Each row is a point. A path goes straight from each point to the next, and from the last back to the first. The post is the endless flat space through its rows: a point in 2 columns, a line in 3, a plane in 4, and so on, so that a path can go around it. Count how often the path circles the post. Going back the other way cancels.

Post:
[[-0.87  1.15  0.08]
 [ 1.49 -0.84  0.39]]
Path, 29 rows:
[[-0.71 -2.03  1.61]
 [-1.77  2.35  2.24]
 [-0.04  3.49  0.75]
 [ 0.19  2.71 -1.25]
 [-0.18  2.69  1.52]
 [ 2.20 -1.84  3.07]
 [-1.36  0.00  1.79]
 [ 1.01  1.30  2.35]
 [ 2.32  0.10 -0.16]
 [ 0.84  1.35 -1.75]
 [-0.49 -0.51 -2.32]
 [ 0.35 -2.83  1.89]
 [ 1.31 -0.82  3.52]
 [ 2.22 -0.03  1.69]
 [-1.65  0.04  2.45]
 [-0.11 -0.90  0.18]
 [ 1.85 -1.64 -2.25]
 [ 3.18  0.72 -1.36]
 [ 1.44  0.97  0.73]
 [-0.95  0.94  1.61]
 [ 0.98  1.77  1.15]
 [ 1.33  1.42 -1.33]
 [ 0.42  0.18 -0.83]
 [-1.71 -1.29 -0.12]
 [ 0.48 -1.18  2.21]
 [-0.49  1.60  1.47]
 [ 0.29  3.50 -0.89]
 [-1.51  2.56 -1.44]
 [-0.29 -1.11 -1.01]]
Times around: 2

Post (10 x 11):
[[-2.63  4.01 -0.66  1.03 -2.07  0.95  0.00  1.49 -1.02 -2.78  2.54]
 [-0.79  2.53 -0.04 -5.10 -3.28 -0.83  1.00  3.96 -0.07 -3.31  0.39]
 [-0.10  0.03 -0.95  2.58  0.94 -0.50  0.02 -0.15 -0.45 -0.77 -0.60]
 [-1.40 -0.43 -2.06  1.01  0.03 -1.24 -1.70 -1.44  1.07  0.69  1.13]
 [-2.61  0.18  0.19  1.87 -1.18 -0.96  0.17 -1.82  0.48 -1.76  1.09]
 [ 2.58 -0.78  1.06  1.62 -1.49 -2.00 -1.20  1.70  0.18  2.99  1.19]
 [-3.64 -0.21  2.74  0.85  1.34  1.48 -0.04 -0.95  0.17  4.14  0.35]
 [-0.93  0.79 -1.32 -0.16 -1.67  0.95  0.86 -0.04  2.62 -1.16 -1.25]
 [ 1.62 -0.68  1.53 -0.91  1.88  0.53  1.29  0.14  1.09 -1.43  0.03]
 [ 0.30  1.34  0.84 -0.10 -2.06 -0.18 -0.81 -2.12 -0.44  1.00  0.79]]
Path, 19 rows:
[[ 0.56  1.52  1.13  2.25 -4.44  0.09  2.71  1.09  4.43  0.47  0.41]
 [-5.57  2.03  1.72 -0.93 -1.67 -2.12  1.93  0.28 -0.43 -0.35  0.23]
 [-0.07  0.33 -1.17 -0.30  4.33 -0.92  0.41  2.67 -2.88 -0.01  1.62]
 [-1.01 -0.31  0.15 -2.19 -0.33  1.42  0.15  1.87 -0.98 -0.18  2.90]
 [ 0.25  0.88  0.66  2.45 -0.75  1.27  0.66  0.29 -0.10 -4.44  1.45]
 [ 1.30 -0.89  1.11 -1.11  1.16  0.25 -1.24  2.72  2.95  1.88 -1.08]
 [-3.14  2.58 -1.48  1.17  0.82 -1.85 -1.43  0.03 -0.43 -0.94 -0.98]
 [ 0.02  2.48  0.11 -0.70  0.41  0.02  1.04 -3.27 -0.46 -1.51  0.50]
 [-1.30  0.07  0.39 -2.61 -1.36  1.82  2.82  0.66  2.74  2.32 -1.81]
 [ 0.69 -1.09  0.58 -0.13 -0.83  2.01  1.06  1.07 -1.22  0.84 -1.67]
 [-0.66  0.73 -1.00 -2.02 -2.52  0.96 -1.12  0.51  0.67  0.17 -2.00]
 [ 0.38 -0.45 -2.94  2.72 -1.86 -0.34 -0.96 -0.75  0.91 -0.88 -0.29]
 [-0.97  0.90 -0.52  1.89 -1.03 -0.50  0.13 -0.50 -0.87 -0.93  4.11]
 [ 1.12  0.44 -1.35 -2.03  0.04 -1.84 -0.20  0.15 -0.19 -0.65  1.00]
 [ 0.49  1.59 -0.18  0.24 -2.21 -2.90  0.84 -0.62  1.55 -1.92 -2.47]
 [ 0.53 -0.39  2.81  0.91  0.39 -1.56  0.68  1.52  0.73 -1.41  0.49]
 [-0.44  0.91 -0.89 -0.80 -1.04  1.59 -1.45  1.41  0.28 -1.16 -0.72]
 [ 0.64  0.62  2.03 -0.59 -2.85  2.67 -0.30 -0.99  0.71  1.60  2.13]
 [ 0.00 -0.35 -1.77 -0.68  1.70  0.17 -0.30  1.03  1.58 -1.24  2.64]]
Times around: 0
